Each row is a point. The window is the flat piece filled in between its corners: a triangle in 3 columns, a solid with four corners in 4, and so on. A path goes straight from each point to the next, and from the last back to the first. List the points from which the path goes on through the window.

Window, 4 rows:
[[-0.13  0.14 -0.01 -0.26]
 [ 0.37 -0.44 -0.42  0.43]
 [ 0.15  0.30  0.04  0.57]
 [-0.04  0.17  0.36 -0.03]]
Path:
(1): [0.31 0.48 0.11 0.24]
(2): [ 0.23 -0.02 -0.03 -0.16]
(3): [-0.24 -0.19 -0.15 -0.01]
(4): [ 0.03 -0.04 -0.02  0.38]
(5): [ 0.42  0.05 -0.06  0.18]
(6): [ 0.41 -0.05 -0.09 -0.42]
(7): [-0.09 -0.13 -0.08 -0.01]
(8): [-0.25  0.05  0.20  0.23]
(9): [ 0.35  0.12  0.19 -0.09]
(10): [ 0.61 -0.22 -0.22  0.26]
(11): [-0.01 -0.21 -0.08  0.70]
(12): [-0.19  0.19  0.25  0.37]
Through the window after points: 4, 8

Window (4 x 4):
[[ 0.16  0.00  0.42 -0.33]
 [-0.11 -0.52  0.09 -0.17]
 [ 0.15  0.04  0.03  0.65]
 [ 0.00 -0.06 -0.05  0.08]]
Path:
(1): [ 0.21 -0.35  0.20 -0.15]
(2): [-0.19 -0.33  0.18  0.07]
(3): [-0.23  0.14  0.23  0.34]
(4): [ 0.44 -0.02 -0.09  0.38]
(5): [ 0.47  0.10 -0.11  0.22]
(6): [-0.08  0.03  0.15  0.32]
(7): [-0.37 -0.29  0.16  0.04]
(8): [ 0.26 -0.62  0.00 -0.32]
Through the window after points: 7

Window (6 x 6):
[[ 0.03  0.32 -0.24  0.20  0.21 -0.07]
 [ 0.16 -0.43  0.32  0.57  0.22 -0.07]
 [-0.32  0.01 -0.02 -0.15 -0.28  0.38]
 [ 0.23  0.32  0.13 -0.24 -0.39  0.11]
 [ 0.36  0.10 -0.26  0.16  0.18  0.15]
 [-0.43 -0.37  0.28 -0.57 -0.29  0.18]]
Path:
(1): [ 0.01 -0.24  0.46  0.33  0.28  0.08]
(2): [ 0.25 -0.47 -0.01  0.53 -0.04 -0.17]
(3): [-0.06 -0.33 -0.20  0.16 -0.33 -0.05]
(4): [-0.13  0.11  0.34 -0.05  0.17  0.12]
(5): [0.29 0.08 0.41 0.06 0.11 0.52]
(6): [ 0.10 -0.07 -0.05 -0.06 -0.19 -0.01]
(7): [-0.35 -0.18  0.10 -0.23 -0.34  0.07]
(8): [-0.29 -0.15  0.44 -0.33  0.00  0.36]
Through the window after points: 1
